Each row is a point. To make a cloud, some directions were put in groups of two or more. Within a group, all points are equally far from the middle, so they leave a hole (a ring in 2 directions, a hollow ball in 3). The other directions are filled evenly. Then the cloud was stretched, turned, moved and blurred a little. How many holes are there, and how many directions does each take, smallest first?

Cloud (21 x 3):
7; -33; -11
26; 54; 6
-11; 16; 65
-26; -7; 26
1; -7; 2
70; -21; 7
31; 74; 25
-48; 27; -75
-56; -70; -29
46; -10; 22
4; -48; -51
-69; 7; 6
-52; 31; -72
-6; 3; 21
-91; -35; -35
17; 4; -36
3; -8; -20
9; -17; 56
-40; 49; -47
95; -5; 23
58; -8; 36
Holes: 0

Cloud:
-9; -83; -14; -16
-68; -3; 46; -37
-82; -22; 23; -23
40; 55; 1; -25
32; -19; -62; 18
28; -15; 9; -64
-5; -75; 18; -42
-34; -71; 2; 39
-27; -81; 34; -31
63; -19; 36; -16
14; 57; 11; -43
56; 33; 4; -30
19; -49; 21; 52
-1; -75; -11; 37
-32; 45; 25; -50
-61; 11; -46; -18
-62; -65; 8; 21
-23; -5; -62; -32
-52; -26; 70; -31
-78; -49; 16; 0
-41; -82; 29; -19
-5; -4; -27; -64
-31; -72; 1; 40
-82; -38; 22; -13
-70; -43; 46; -25
-15; 33; 37; 35
13; -7; -73; 9
Holes: 2 (2, 2)

Cloud (47 x 6):
-43; 28; -7; 59; -56; -23
18; 41; 6; 81; -40; 23
12; 8; -39; 29; -70; 57
-5; 2; -40; 10; 29; -63
-56; 28; -11; 0; -62; -19
2; 43; -45; -11; -29; -77
-17; 10; 29; 21; -7; -46
-1; 63; 12; -9; 1; -50
41; 90; -30; -32; -4; -18
-27; 50; 21; -32; -40; 47
-5; 15; -54; 41; 11; -8
-66; 2; 20; -16; -8; -3
-23; 45; -4; -39; -51; -64
-42; 7; -35; -36; 45; -11
32; -3; 16; -58; -25; 48
-11; 46; -43; 6; 23; -24
-2; 46; -27; -63; -36; 45
-23; -46; 24; 12; -41; -31
56; -6; -7; -5; 12; 15
-25; -18; 8; -8; 50; 2
-8; -21; 13; 43; -62; -34
39; -13; -20; 45; -14; 16
-37; -25; 42; 38; 20; 23
-9; 20; -30; -55; 22; 51
-21; -9; -6; 14; 46; 70
32; -27; -15; 23; -13; -28
6; -44; -44; 41; 4; 15
17; 23; -7; -61; -54; 45
-10; -10; 27; 34; -19; -41
-1; 51; -44; -67; -61; -23
20; -3; -55; 43; -17; 31
-8; -17; -72; 60; -37; -26
-34; 15; 35; -23; -38; -15
-4; 30; 39; 10; -23; -31
-14; -19; -52; 49; -95; 9
53; 10; -37; 3; -8; 33
-15; -32; 16; -70; -19; -26
-72; -54; -43; -13; -21; 18
-21; 38; -20; -62; -56; 6
-34; 5; -84; 27; -44; -10
24; -31; -42; 11; 3; -41
-22; 0; -32; -71; -37; 17
-50; 12; 22; -36; -25; -38
-19; 26; 54; 62; 15; 24
-13; 82; -26; -79; -12; -9
7; 34; -22; 30; -76; 70
30; 10; -63; -34; 2; 10
Holes: 1 (4)

Cloud:
46; 22; 44; 37; 7; 22; 13; 1
35; -13; 37; -28; -4; 51; -24; 25
-11; 59; -10; -14; -31; 30; -35; 38
5; -16; -1; -40; 41; 53; 19; 72
75; 37; 14; -7; 33; 59; -8; 50
-9; 26; -16; -28; -13; 42; 14; 15
-57; -17; 5; 5; 3; -1; 13; 61
0; 5; 15; -27; 12; 28; 26; 82
17; -57; 17; -13; 22; -21; 23; 14
6; 51; 42; 27; 7; -5; -28; 28
27; 19; -12; -18; 2; 29; 4; 95
-2; -37; 35; -3; 9; -2; 62; 32
7; -21; 21; -4; -20; -50; 2; 36
3; -32; -4; 30; 5; -13; 68; 8
66; 43; 18; 2; 39; 11; -17; 3
30; 12; 6; -28; -14; 48; -58; 20
3; 64; 20; 11; 33; -9; -2; 9
29; 7; 30; 33; 23; -16; 29; 38
-6; 24; -12; 48; -2; 51; -17; 44
28; 7; 50; 15; 15; 39; -21; -11
19; 32; 49; 33; 41; -7; 14; 14
21; -5; -2; -2; -4; -15; 6; 70
23; -23; 23; -17; 28; 26; 46; 58
-6; -38; 10; 31; 0; -25; 55; 34
33; -23; -7; -31; -3; 6; -27; 49
44; 19; -29; 29; -13; -36; -28; 7
57; 65; -2; 7; 5; 31; -11; 37
-14; -26; -8; 11; -33; 36; -40; -8
95; -6; 13; -12; -12; 47; 15; 20
8; -47; -15; 3; 6; 20; 58; 7
-11; -30; -27; -2; -38; 40; -34; 3
56; -41; -2; -19; -47; 17; -1; -20
-35; -30; 14; 7; -5; -16; 31; 52
-21; -1; 11; -7; -4; 84; 5; 21
14; 56; 21; -17; -28; 25; -15; 20
2; 1; -36; 18; -4; -12; 39; 28
-36; 9; -29; 34; 47; 10; -46; 11
45; 37; 2; 21; 1; -13; -68; -3
-22; 34; 23; 41; -7; 34; -21; 23
-28; -37; -40; 9; -46; 6; -13; 11
10; 20; 36; 9; -46; -8; -34; 12
-27; 12; 21; -21; 32; 16; 23; 35
4; -34; 42; -19; 24; 26; 6; 26
68; 10; 41; 24; 16; -13; -47; -18
20; 19; -8; 52; -23; 22; -40; 14
-33; 26; 48; 31; 22; -11; 7; 16
-4; 24; 33; 21; 60; 44; -2; 27
52; -37; -27; -5; 3; -16; 15; -7
5; 45; 4; 33; 20; -35; -43; 23
-5; 50; 37; -7; 49; 61; -19; 52
-18; 27; 24; 32; 49; -14; 22; -11
38; 33; -17; 39; -32; 6; -52; 0
-2; 15; 12; 33; 26; 39; -70; 41
8; -73; 3; 18; 6; -10; 8; 33
16; 27; 7; -37; -13; 36; 5; 74
45; 38; 16; -8; 2; 21; -37; -25
-7; -46; 10; -16; 8; 72; -14; 48
27; 1; -23; -42; -19; 73; -15; 21
49; 25; 21; 37; -8; -14; -59; 6
48; 28; -2; 20; 18; -11; -2; -45
30; 4; -26; 16; -25; -31; 41; 2
42; -16; 12; 14; 16; 64; 31; 41
-7; -44; -17; -15; 12; -10; 0; 21
-6; -14; -30; 31; 24; -21; -5; 53
-9; -62; 6; 10; -28; 21; -13; 8
41; -16; 46; -35; 9; 16; 22; 31
10; 11; -38; 24; -3; 67; 22; 36
40; 4; 32; 23; 52; 41; -18; 20
-5; -19; -7; -12; -20; 19; 37; -18
39; 19; 18; 16; 50; -10; -37; 1
6; 35; 18; 11; -38; 14; -54; 19
15; -9; -40; 10; 5; 76; 34; 37
-33; 19; -25; 7; -49; 39; -33; 23
36; 29; 18; 19; 19; 18; 5; 63
38; -13; 6; -12; -44; -36; -11; 28
-8; 15; -15; 2; -58; 2; -35; 5
-5; 14; -17; 9; -8; -14; -50; -25
-15; -32; -24; 28; 19; -6; 2; 65
-51; 44; 13; 29; 40; 33; -23; 63
86; -18; 8; 5; 5; -29; -19; 7
-8; -37; 2; -13; -8; 77; 6; 19
10; 29; 3; -21; -27; 67; -5; 7
64; 33; -18; 2; 24; 26; -7; -1
Holes: 3 (2, 2, 3)

Cloud, 76 rows:
14; 30; -32; -50; 10; -9; 42; -30
55; 10; 0; 23; -26; 9; 18; -66
3; -15; 41; 50; -7; -21; -2; 23
-19; 22; 26; 21; -6; -29; 13; 49
-7; 43; -18; -48; -5; 34; 19; 41
55; 8; 28; -49; 6; -6; 56; -51
40; 55; 7; 20; 7; -1; 31; -6
95; 15; -24; -30; -21; -2; 39; 11
-36; 9; 20; -4; -16; -13; -20; -23
-22; 15; -32; -32; 17; 36; 7; 44
-28; 42; 11; 42; -24; -37; -1; -7
38; 16; 12; -1; -11; 8; -35; 15
-36; 21; 11; 29; -38; -3; -33; 0
19; 35; 2; 56; 10; 5; -30; -40
67; 48; -15; 51; -70; 7; 21; -5
50; -16; 9; 40; -23; -34; 26; -35
29; 43; -38; -7; 7; 9; -16; 4
17; -11; -8; -37; -19; 22; 21; 57
17; -3; 5; 5; 28; -26; -11; 44
64; 38; 12; -35; -2; -3; 13; 18
49; -11; 11; 29; -31; 18; 29; -1
59; 42; -23; -47; -3; 24; 27; 21
-7; -1; 5; -19; 26; -21; 32; 50
21; 19; 59; 10; 9; -12; 9; -31
57; 19; -27; 33; -28; 2; 29; -56
14; 57; -40; -44; -5; 8; 41; 10
3; 45; -28; 41; -35; 0; 18; 92
51; 39; -24; -11; 8; -17; 26; 36
39; -1; 3; -70; -23; -20; 35; -14
66; -25; 11; -15; 8; -2; 21; 8
81; 37; -35; -42; -42; 22; 39; 33
4; -22; 8; -61; 44; 54; 20; -6
31; 20; -43; 13; 1; 20; 32; 59
-27; -5; -15; -58; 39; 2; 48; -9
-14; 16; 2; -21; -18; 28; 49; -26
5; -3; -18; -54; -20; -18; 22; 17
-36; -1; 44; -19; 16; -14; 14; -14
5; 14; 43; 5; -30; -16; 25; -14
10; 13; 12; 66; -43; -42; -13; 16
0; 40; 7; -20; -48; -13; 38; 46
66; 29; -22; 39; -40; 2; 15; -41
-16; 7; -44; -51; 5; 16; 37; 3
-35; 15; -11; -45; 33; 12; 40; 17
-36; -9; 32; -45; 21; -2; 1; -15
1; 8; 13; -11; 23; -26; 21; -77
-21; -3; 0; -45; 40; -15; 5; -12
-13; -6; 10; -22; -17; 16; 73; -14
10; 32; 10; -31; 3; 30; 34; 53
2; -30; -10; -8; -39; 15; 23; -8
-62; -17; 10; -42; 45; 33; 9; -2
-14; -19; -16; 39; -24; 7; 39; 19
57; -16; -13; -47; -43; 10; 33; 11
11; 18; -19; 37; 0; -7; 14; -56
-1; 32; 27; -7; 26; -37; 6; -7
69; 43; -22; -57; -45; 13; 23; -8
21; -3; -8; 33; -26; 31; 36; 36
-1; -4; -14; -25; 9; -20; -9; 8
11; -10; -39; -32; 4; 9; 67; 64
45; 38; -1; -43; -40; 15; 39; 52
-14; -24; 28; 48; -10; 1; -1; 26
-12; -6; -31; -25; 26; 37; 25; 66
77; 42; 7; -6; -33; -34; 17; 28
-26; 27; -34; -11; -36; 10; -9; 30
63; 27; -5; 0; -11; 13; 72; -7
-21; 47; -8; -15; -31; -18; 35; 24
40; 24; 25; 0; -46; -5; 29; -64
51; 26; 29; 47; -16; -4; 12; -30
-27; 19; 32; 52; -10; -34; -52; -30
-4; 51; -29; -47; -24; 19; 43; 35
8; -25; 30; 17; 21; -15; -15; -71
-3; -8; 0; 48; 39; -7; -11; -42
-4; -10; -12; -40; 8; 25; 42; 76
71; 52; -29; 22; -67; 16; 30; 63
24; -19; 40; 30; 2; 5; 1; -58
82; 14; 13; 22; -29; -17; 47; -18
-56; 40; 0; -8; 4; -7; -13; 4
Holes: 2 (3, 3)
